Rows are points. A path goes straight from each point to the next, and from the last back to the first. The post is the endless flat space through its rows: a point in 2 columns, a line in 3, a plane in 4, and so on, so that a path can go around it. Count how often the path circles the post. Going back the other way cancels.

Post (1 x 2)
[[-8 -5]]
Path (29 x 2)
[[-22  48]
 [-46  -3]
 [-17 -62]
 [ 36 -35]
 [ 17   3]
 [ 23 -50]
 [-24 -45]
 [-61 -22]
 [-39  25]
 [-31  -8]
 [-16 -45]
 [ 12 -26]
 [ 17  28]
 [ -5  48]
 [-34   4]
 [-21 -31]
 [-35 -40]
 [-30   4]
 [-12  54]
 [ 23  -2]
 [ 27 -35]
 [-16 -44]
 [  5 -15]
 [ 38 -19]
 [ -4 -66]
 [-35 -32]
 [-47  23]
 [  6  36]
 [ 11  37]]
Times around: 0

Post (5 x 6)
[[-19 -20  12  -6  21  15]
 [-20  -3  32  41 -28 -37]
 [ 48  10 -13 -82 -55   9]
 [ 18  20 -10 -41 -34  37]
 [-19 -20 -30  15  16 -10]]
Path (26 x 6)
[[  0 -21  58 -16 -80 -24]
 [-12  11  -7  33 -77 -30]
 [-27 -30  58   2 -26 -35]
 [-40  -6  55  16  -9 100]
 [ 26 -13  17  -1   4  13]
 [ 38 -46 -12 -55   3 -51]
 [ 38  24   8 -24 -21  49]
 [ 19  13  -2  -3 -17 -52]
 [ -4  -4  36 -48  11 -16]
 [-20  27  51  13 -34  -5]
 [ 19   6  -2  -9 -12 -33]
 [  6   9  40 -25   7  27]
 [-13  15   0 -27   9  15]
 [-35  32   5  -3 -31  18]
 [ -4  19  31 -56 -43  70]
 [  2 -23 -67  -6 -38  16]
 [ 35 -16 -17 -24   0  61]
 [ 25 -19 -38  24 -25  15]
 [-15  11  47  18 -44  25]
 [ 13 -18 -22 -64 -60 -20]
 [-35 -57  74 -12 -14   7]
 [ 10 -20  -4 -20  11  43]
 [ 20  44  24  17   0  48]
 [-14  14  93 -11  16  35]
 [-18  10  11  -8  -5   4]
 [ 11 -10   5 -63 -43 -16]]
Times around: 2

Post (10 x 11)
[[ 29  12  -4   9 -67  15 -21 -24 -50  27 -19]
 [-32   7 -39 -25  31 -22 -10  34   3  -9 -23]
 [-13   1   9 -31 -15  28  15 -77  52 -21  15]
 [-52 -43  38  44  84 -57  -3  81  42  15   2]
 [-40  18  -1 -17  25  33  -8   6  17  -2  20]
 [ 20  -7   4 -10 -16  18  -9  20  -3 -22 -36]
 [ -3   1  32 -45 -29   1 -21 -33 -13  -7 -52]
 [  4 -12 -19 -46   4  13 -56  21  44   4 -21]
 [-17 -36 -47 -51  47   4 -26  38 -12   5 -12]
 [ 30   8 -16 -47 -50  33   5  26 -21  31 -12]]
Path (17 x 11)
[[ -23  -34   -5  -24    6    6   -1   17  -26   24  -21]
 [   3  -36  -18  -83   10    9  -57  -35   11   39  -33]
 [ -23   38   32  -30   45    9  -43   31  -37  -29  -49]
 [ -25  -17   50  -28   40    9   -3   26   -3  -24   -7]
 [  -6  -18  -44  -26   11   13  -30   47   26  -26   -8]
 [ -24    9  -28   48  -43   40   45  -15  -60   19   39]
 [  15  -22  -37  -35   11   19  -17   34   11  -22  -76]
 [  36   13   38  -53   -2   -6   -1   -1   29   22  -33]
 [  11    4   26   -7  -11   12   -5   19  -11   -1   13]
 [  -1   16   22 -105  -37  -13   21  -40   24    3  -31]
 [ -27  -22  -31   -8   23  -13  -58   12   16  -34   -4]
 [ -38  -45    8  -42   14   37  -80   18    2   25  -20]
 [ -17  -46    1   18   31  -33  -20   54  -24   42  -31]
 [  13  -22  -23  -87   56    7    0   81   71  -25  -46]
 [  67   -9  -19  -62  -19   19   21   -1   17   -5   17]
 [ -45    8   48  -56    5  -14   29  -29  -14    0    6]
 [   3  -44  -54  -65  -10    4  -12   40  -31    8  -24]]
Times around: 3

Post (17 x 18)
[[-22  22 -47  10 -25   5   9 -14  44  -6 -14  62   7 -17 -15  30  -5 -14]
 [ 37  -5  35 -15   8 -21 -80  24  21 -41   5  27 -22 -33  -2  29  31  -4]
 [-41  -3 -11  -2 -29   4  -5 -39  17 -15  27  32 -33   9 -32  21   5  65]
 [-11  -9  -8  18  11  -2 -22 -62  47  16   5   3  34 -70 -17  95  39  -7]
 [ 21   1  19 -44  41  39  33  29 -20  51  31   5 -47  41  70 -22   8  43]
 [ 38 -20  35   2   6  12  58  54  27  25  10 -49 -13   4   6  -8  19  61]
 [ 22 -52 -26 -54  23 -27   8 -42  -1 -17   3   3 -57  58   9 -42 -38  30]
 [ -2 -11  -2   9  -6  43 -15 -56  40 -21 -36  51  22   8 -11  54 -26  55]
 [ 19  47   6  36  15  10 -49 -12  -3   3   7 -11  42 -18 -50  50   4  -7]
 [  6   1 -37  22 -11 -17 -32  11  -2 -16  -2  20  58  -9  -4  96  31  37]
 [ 53  -7  29 -28  32  45  60  41  15 -18  32 -17 -46  27   8  45  29  22]
 [ -1  12  28 -80   9 -14  42 -20  -6  -1 -12   0 -40  63   1 -46  25  30]
 [ 24  29   9  -9 -44 -12  -8 -19  39   4  36  26  44 -43   2  84 -32  17]
 [ 12  -9   2  13  32 -28  65 -50 -17 -37   1  36 -65  44  40 -48 -21  38]
 [-29  -3 -14   3 -38  13  -2 -53   3 -26 -17 -17 -64  46  42 -10 -20  21]
 [ 39  -4   8  20 -31 -14 -54  -8 -19  15 -44  44 -33 -43 -49  59  20 -22]
 [ 86  32 -34 -20  -8  12 -43  -8 -11 -25   7  -3 -23 -55 -19  13  42  15]]
Path (26 x 18)
[[ -6 -33  20 -32 -48  -4 -28  30  34  14  17  27 -35  41 -30 -13  38  22]
 [ 21 -10 -54  48 -31 -16  -6 -36 -20  -6   3 -32 -42  -1 -15  39  19  47]
 [-11  42 -14 -31  19  -5 -55 -23  -1  11  25  30 -16   9 -37  -5  38   2]
 [ -1 -26 -28  24 -28  -7   8 -19 -11  31   0 -10   8  63  -7 -18 -75  26]
 [-18  12  10 -32 -20  14   7 -58 -34 -28  24  -2 -24  -4  37  13  34  16]
 [-19  -1  13 -16 -13  17  15 -47   2  34  17   1  -8  13 -58   2  31   4]
 [ 23  15 -18 -17 -16  12   2 -22   0  52  11  -8  -8  19  -1  21   5  -2]
 [ 61 -25  41   1  20  51 -48   9  -1 -34 -27  28 -58  33  35  20 -19  91]
 [ 13 -37 -18 -31  27 -12  -3 -21  20 -41  -8 -53  -8  15  11  40  28  89]
 [ 49  15 -13  25 -36  19  37  22  16 -97  56  20 -45 -37 -25  54 -28  14]
 [-14  -9  50   5   8  60 -16   2  26 -22   3 -18  18   5  13  24  19   2]
 [-45 -22  17  17  23 -31  34 -44  47   2  -1  40  47  26 -49  41  41  28]
 [ 31 -18  14 -56   8 -46  -3 -29  48 -13  26  14 -10  11 -27  79  50  32]
 [ 12  43 -32  18  13 -37  15  -2 -41  26  -6  21  -7 -16  -7 -17  33  30]
 [-26   4 -31 -27  14  29  46 -28  12  45  -6 -19 -19  -3  17 -25   4  24]
 [ 94 -72   3  10  55  27 -12 -62  -8 -24 -11 -38 -27 -37  13  37  19  28]
 [ 48  12 -17  65 -40  10 -63  30 -22   8  13  24  -1 -10  23  26 -45  12]
 [-25  15 -19 -16 -24  27  14 -29  40  -9  62  50  43  13  74  31  -7  29]
 [  0  -7  -2 -15  46 -37  24   6  11 -13  24   7  35  50  13  31  29   9]
 [ 36  16  15 -10 -13 -62 -46  -6  16 -20   9 -12  15  22  37 103 -13   7]
 [ 26  45 -10 -47 -24 -12  -9   5  26 -70  36  -1 -14  -8  -7  53  15  66]
 [-45 -19 -12 -34  46  24 -38 -61 -51  54  22   4  10 -12  -5  56   2  12]
 [-25 -38  10 -18  49  45  64 -50   3  58  27 -17 -23  12  25   7  25  48]
 [-27  -6 -11 -34  19   2 -15 -70 -11  47  42  27   2   3  14 -14  32   0]
 [-13  25 -30  35  20 -22  15 -27 -35  17  10  55  36 -38  -3  20  34  52]
 [ 40  -9  65  20 -19  44  16  51 -10 -28   0 -16 -55   5 -54 -18  37  28]]
Times around: 3

Post (17 x 18)
[[ 40 -13  31  13 -15  10 -66  -4   6  -5  -6  32 -29 -36  12  11  13  26]
 [ -5 -32 -95  67  26 -29   2  11 -13 -39 -56   2 -41 -30  29 -48   9  -2]
 [-25   6  19  16   7 -64 -38 -15   7 -36 -20  68  61  14   9  20  12 -34]
 [ 19  41  24 -28  -6   2 -54   4  58  24   3   4 -29  26 -13 -24  21  37]
 [ 37 -10 -62  -9 -25 -23 -26  16  32 -33  34 -10 -33  -4   4  16  26  56]
 [-35  -9  28  -5  33  -7 -13  58  13 -51  14  -8  -4 -30   6  14   4 -22]
 [  9  16   8 -31  32  48   1 -34  58 -20 -17   4   1   8  20  80 -18  54]
 [ 33 -33  22   5   1  63  43  40   8   4  15 -39  44   8  38  54  34  12]
 [ 19   4 -32 -58 -42 -10  35   2   9  -2  -8 -20  32 -23  17  27  -9  70]
 [ 20  -6 -27 -43 -49  57 -13  10  -1 -27  42 -40  37  -9  -2 -22   0 -11]
 [-40  -8  15  -3 -56  35 -67  26   3 -10  11 -22  30  20 -13   2  47  -7]
 [ 28 -10 -64  34  34  75  68 -26 -52   6 -42  32  -3   1 -21  45  13  -4]
 [  4 -17 -31 -38  17 -37  10 -12  28  30  25 -38  12  15  15  33 -28  32]
 [ 24  33  -8  79  25  69  19  10 -75 -20 -41   3  54 -28   7   3  10  34]
 [ 26  -6 -42  -2  17  20  33 -24 -67 -44 -45   5   4  40  -3  30  -3  -2]
 [-11 -25  16 -44  39 -33 -24  68  12 -21  -8  63  38  27  41  74 -26  -2]
 [ 23 -47 -17  89 -19 -24 -26  56  24 -26 -31   4  -9 -11  -5   0 -26  -1]]
Path (17 x 18)
[[ 42 -21 -56  29 -20  21  37 -22 -38  49  19   6  -7   5  -1  29 -28  26]
 [ 56 -41 -24 -21 -55 -12  21  24   3 -10   1   3  27   6  19  78 -13   0]
 [  2  69  23 -24  33  49 -30  27  25 -11 -30   8 -21  20 -11  40   0  43]
 [-18  22 -88 -41 -64  28 -20  36 -15   4 -23  36  -6  -8   3 -52  18  21]
 [ -7 -10  -6 -11 -74  79  26  33  28 -63  24  35  35 -75  31  18  -6  56]
 [ 45 -62 -50   2  14  17  45  78 -26  48  24 -17  30 -26   8 -15 -25  74]
 [-13  19   6 -16 -16   4 -40  75  14 -44  -2  10  38 -44 -11  21   5  38]
 [ 60  23 -30   2 -46 -29 -36 -39 -19 -30  31  24  63   1  14  19  30 -31]
 [ 21   5   7 -73  -3  44 -36  59  14 -57  11  14 -19 -14  16   3  40  10]
 [-10 -26 -34  34  20  -6   5  34 -18  -6 -30  -7   1  45 -23   0  29  36]
 [-39 -39  34  25   2  36  28  -6  52 -15 -39  13  19 -36  26   1 -10  27]
 [-30 -20 -38   8   3   4  -9  17  18 -37  41  15 -42   2  10  -3  -8 -11]
 [-11 -21  38  28 -11 -16 -54  -8 -35 -39  47  13  36 -16   7   5  48  49]
 [ 32   4 -56 -13 -22  40 -25   4 -32 -21 -12 -19  34  -7 -34 -11 -17  37]
 [-36 -19  14 -11   4 -19  17 -40   6 -53 -44 -19  45 -22   9  82 -31  -7]
 [ 23 -29  -8  23  16 -34  -1  38  -6 -73  -7  39 -24  20  39  37  15 -35]
 [  8 -16   9  15  19  17  15  25 -16  29  14  -2  16  46  32 -26 -32 -20]]
Times around: 1

Post (17 x 18)
[[ 42  26 -14  15 -21  -7  53 -41 -14 -22 -29  56 -40 -12   8  -5 -23 -28]
 [-35 -24 -24 -31  10  27  -6   2  -6  13 -48 -82  -1  -3  20  53  -2 -30]
 [-19  14  51 -27 -13  40 -23 -10 -25  24 -12 -15  16 -12  22 -52  31 -10]
 [ 25 -19  22  -7 -57 -22   2 -26  36 -39  36 -10 -18  21 -35 -66 -21  20]
 [ -6   1 -13 -40  36 -39 -18  30  31   1  42 -16  26   5  46 -41 -32  -5]
 [ 20  13  15   4   5  18 -20 -50  40  60  38 -10  -1  44  -8  -3  -6 -69]
 [-39 -12  13  33   0 -13  36   8  64  28  -7   7  68   4  26   1 -69 -17]
 [  3  44  51  33  40  42  -7  12 -24   4 -16  30  21  -9 -32   3  10  -7]
 [-18 -25 -12  -5  26 -25 -30 -15  27  -4   2  19 -32  38  23 -43  39 -18]
 [  3 -11  62   6 -49  29  29   2  10 -11  45  29 -17 -18 -30 -11   5 -19]
 [ -6  17  74  12  -2 -22 -21   6 -32  27 -28 -44  42 -33  22 -10 -24 -36]
 [ 13   6 -51   7 -13 -36  -8 -18 -34 -15 -26 -14  68 -61  19 -42 -13   0]
 [-18  46 -92  21 -29 -13 -20   2   1 -19 -41  35 -24 -31   9  23 -18 -28]
 [-14 -27 -36 -15 -43   5 -12 -67  -6 -59 -16   1 -61 -73   9 -64  -4  21]
 [ -9  23 -20  -4 -24  41   2   7   0  50 -11 -64  -7 -12 -28 -11  -1 -64]
 [-17  19 -24 -12  17 -46 -11   7  44 -30 -29 -49  -3 -19   3  28  30  36]
 [ 33 -15 -12   7 -19 -19 -13   5  56 -21  -2 -31  30 -10  34 -47 -17 -14]]
Path (27 x 18)
[[ -19  -36   -5  -26   -1  -13  -62  -43   29    4   13   -4  -40   38
    39   12   -7  -18]
 [  14   43  -43  -27   15   47    5  -31   55   31  -24  -39    2  -27
   -20   26  -61  -16]
 [ -21    4   -1    0    7  -13   41   50    3    3   15  -19   37   -7
   -38  -95  -48  -57]
 [  29   34  -21  -43  -22  -73   43   63   38  -24   43  -77   19   45
   -36    7   26   17]
 [ -23   -1    3   20  -14   51   -5  -23  -32  -12  -34   -8  -30  -10
   -34  -67   -7    8]
 [  -6   72   36   47  -25   -2   -7    5   20   40  -32   22  -27  -77
    15  -53  -41   -6]
 [  16  -45    5   -1  -20  -28    0  -36   22  -23   14  -34   -6  -11
   -40   22  -48   -6]
 [  30  -29    3  -26    9   -5  -43   -1  -27  -65   11    3  -18   35
   -38  -44   25   -3]
 [ -26   -8  -17  -44  -22  -38    4   16   30  -38  -10   -8   11   12
    13   28  -19   14]
 [ -32  -15   31    2  -51   22  -50   -1   26  -17    6   39  -34  -47
   -13  -68  -28    6]
 [ -48   68   29   10  -22   -2   32   14   21   17  -59   -9   29  -36
    -5   38  -40  -27]
 [ -40    0   62   13   17    2  -18  -16  -35  -50  -24    6   -1   -9
    24  -15   -4   -7]
 [   8  -26   34   33  -30   -5  -25  -74   40  -31   25   17   -7   -5
   -11    7   11   17]
 [  51   12    3   10   19   -1  -10   84  -23   14   39   34  -13   11
     2   14  -66  -52]
 [  18   28  -38   26   -9  -34   -7    9   45   37  -11   65   66  -12
    30  -12   -9  -41]
 [  48    2   87  -19   14   -5  -16  -10   36    7   38  -27  -52    6
   -38  -63   19  -21]
 [ -33   40   -4   16   18  -71   12   46  -14   -9  -19   61  -41  -62
    40   -3  -28  -69]
 [ -45    7   33   -9   -9  -19   14  -22   -3  -15   -8  -34    6   10
   -27  -31    6   24]
 [ -20  -21  -14   32  -12   44  -30  -36  -10  -16  -51  -57   -9  -22
    23   -2   -9  -20]
 [ -15  -49   39  -14 -104   31    3    6   33  -12   -1   -9  -22   -5
    38   -3  -13  -15]
 [ -11   37  -50  -23   27   38  -28  -14   14   39  -19    7   40  -78
    31   51  -18  -26]
 [  21   35  -12  -31  -25  -26  -46   18   19  -13   -7   20   24  -23
    41  -11   19  -38]
 [  21   56  -39   37    5   21   -1  -61   68  -18  -33   29  -25   13
    10  -28   13  -49]
 [ -25  -79   24   -7   -5  -47   -7  -34   14  -48  -13  -26    5   47
    18  -59   12   33]
 [ -53  -43   32   56  -44   11  -13  -17   11   38  -49  -20  -32  -33
    33  -38  -32  -30]
 [  17   14   42    4    4  -31  -28   -5   -1   20   36   20  -28    2
    14  -53   -6  -12]
 [ -41  -16   -7   44  -77    4  -16  -50   56  -17  -89  -47   -5  -87
   -16  -67  -70   47]]
Times around: 4

Post (17 x 18)
[[  8  22  54 -31  -5   1 -11   8 -19 -15   0 -23   8  -2 -16 -52  -1 -44]
 [  8  15   2  12  22 -30 -22 -42 -40 -43 -43 -28  20  -8 -41 -21  -5   5]
 [-17 -49 -22   4 -22 -14  14  -4 -20  31 -23 -60  11 -48 -14  -4  21   5]
 [ 19  23  58 -40  48   4  -2 -21   9 -13 -41 -22   2  70  63  74   5 -21]
 [ 19   9 -37  -7 -33  13  16 -23   3   7  19  -7  39  14 -55 -53 -41 -23]
 [-18  33 -10 -34  17  12 -40 -23 -20   4 -30 -31 -20 -36 -41  -2 -46  19]
 [ -1  20 -25  24 -17 -44  -3  -9 -70  10 -29   9  16 -29 -57 -65 -51  16]
 [ -2 -30   9  26 -25  -1 -28 -53 -35  26  45 -37  25 -44  -3  29 -18  19]
 [ 22 -22 -20   9  20 -13 -10 -17 -21   7 -12  -6  -1   2  47   9  16 -48]
 [-49  -2  67   5 -52  16 -26 -50  17   9  10  -8  15  -7   7  20  34  15]
 [ -7  -2  -6 -31 -28  30 -24  20 -13 -15  -4 -33  33  43  30   1   9 -33]
 [ -7  11  15  -7  45 -43 -26   0  -7 -25 -30 -34 -48  -3 -45 -57 -23  -2]
 [-35  -3 -21  -6  33 -41   3 -41  -5   7  31  -5  40 -44 -16  -4  13   1]
 [ 44  46 -13 -40  11  14 -19  29  -5  16 -29 -22  12  27   0 -24  10   4]
 [ 14   5  53   7  37  32 -32 -14 -25  -9 -10  -7 -18  18   7  65  -6 -10]
 [ 34  29   3  27 -19   4   4   8  -9 -46  13  65  16 -25  23 -14 -33   5]
 [ 13  -8  -4  10 -29  72  20 -18 -40  45   4 -35  36 -22  12 -25 -13  32]]
Path (27 x 18)
[[  8   1  -6 -15   0  38  -7  22  -5  65   1 -32  53 -19 -34  18  23 -14]
 [ 61 -15   9  37  27 -15 -30  13   2 -46 -41 -13  35  43  -7 -37  30   3]
 [-37 -64 -24 -13 -56 -61 -17   8 -25  26  25 -22 -15  -6  22   3 -32 -27]
 [ 34  -6  16  -2   1 -20 -11 -10 -85 -16 -39 -59 -19 -39 -44 -59 -30 -52]
 [-57 -10 -44 -34  36 -24  31  25  39   7  25 -20 -28 -29  56 -31 -16  -1]
 [ 17 -14  18  44 -46   7 -55  28 -14   3 -44 -39  10  43   3 -65  44   6]
 [  8 -42 -47 -21 -46 -14  18  23 -25  37 -96 -74  28 -56 -50 -78 -47  13]
 [-47  -3 -18 -41  -6  17  20   0 -10  21 -56 -39  36   5  22  38  10 -19]
 [-47  61   4  -1 -53  23  17 -25 -59 -34 -43  37  58  -6  40   0  26 -15]
 [ 22  37 -13 -24  -4   1  -6 -18 -28  12   4  25  16  48  12  34  13 -24]
 [ 43 -25   9 -31 -21 -15 -25 -23 -24  12  -3 -66  31 -31 -38 -18   6 -44]
 [-71 -43  29  22  34  13 -86 -38  11  41  66  -8  -4  -4 -11  33  -5 -33]
 [-30  27  28  32  33 -10 -29 -19 -58   5  25 -36   8  38   2 -13 -14  -2]
 [ -7  60  40 -22  20  38   9 -28 -53 -25 -10  21  62  39  -4 -15  28 -50]
 [ 37 -33  -4 -11 -23  39  27 -55 -63  11  -1 -76  50 -22   3 -51 -22   9]
 [-68 -20  32 -39  18  67 -34 -66  20  -6 -18 -33  21 -20 -50  44  -8 -15]
 [ 37  -3  47  41   3 -40 -55 -12  22 -21 -19 -23 -16 -31  18 -26 -13  53]
 [-38  52  25 -67  18  17  33  21  23  21  15 -45  36   0 -53  -2 -12  19]
 [ 39  45 -45 -37  -5 -39 -11 -24 -25   0   3 -25  25  30   7 -54   7 -11]
 [-17 -10 -25  29  15 -47 -38 -76 -30  23  -7  17  -1  -3 -27   6   9  19]
 [ 58  38 105   0  11  62 -82 -37 -25 -30 -26  -9  -3  51 -57 -26 -45 -38]
 [ 18  74  -7 -22  42  -7 -54 -24  38  36  19   6  -3  -5 -30  15 -74  22]
 [-58 -29  23  11 -22 -23   0  28 -65  44 -30 -47  21 -62  28  10 -13  15]
 [-46 -31   5 -28 -35 -39   7  26  20  -3  -4 -15  29 -34  33 -35  37 -39]
 [ 98  55  18  -6  61  14 -45  -2  42 -24  15  49 -48  40 -67 -43 -17 -24]
 [-38 -28   5  25 -16  -5   1 -24 -39   5  51 -13   5 -27 -44  26 -25  31]
 [-14  -2 -36  11  -7   6  28 -21 -42  29   8 -35  19 -13  44  -4 -48   4]]
Times around: 1
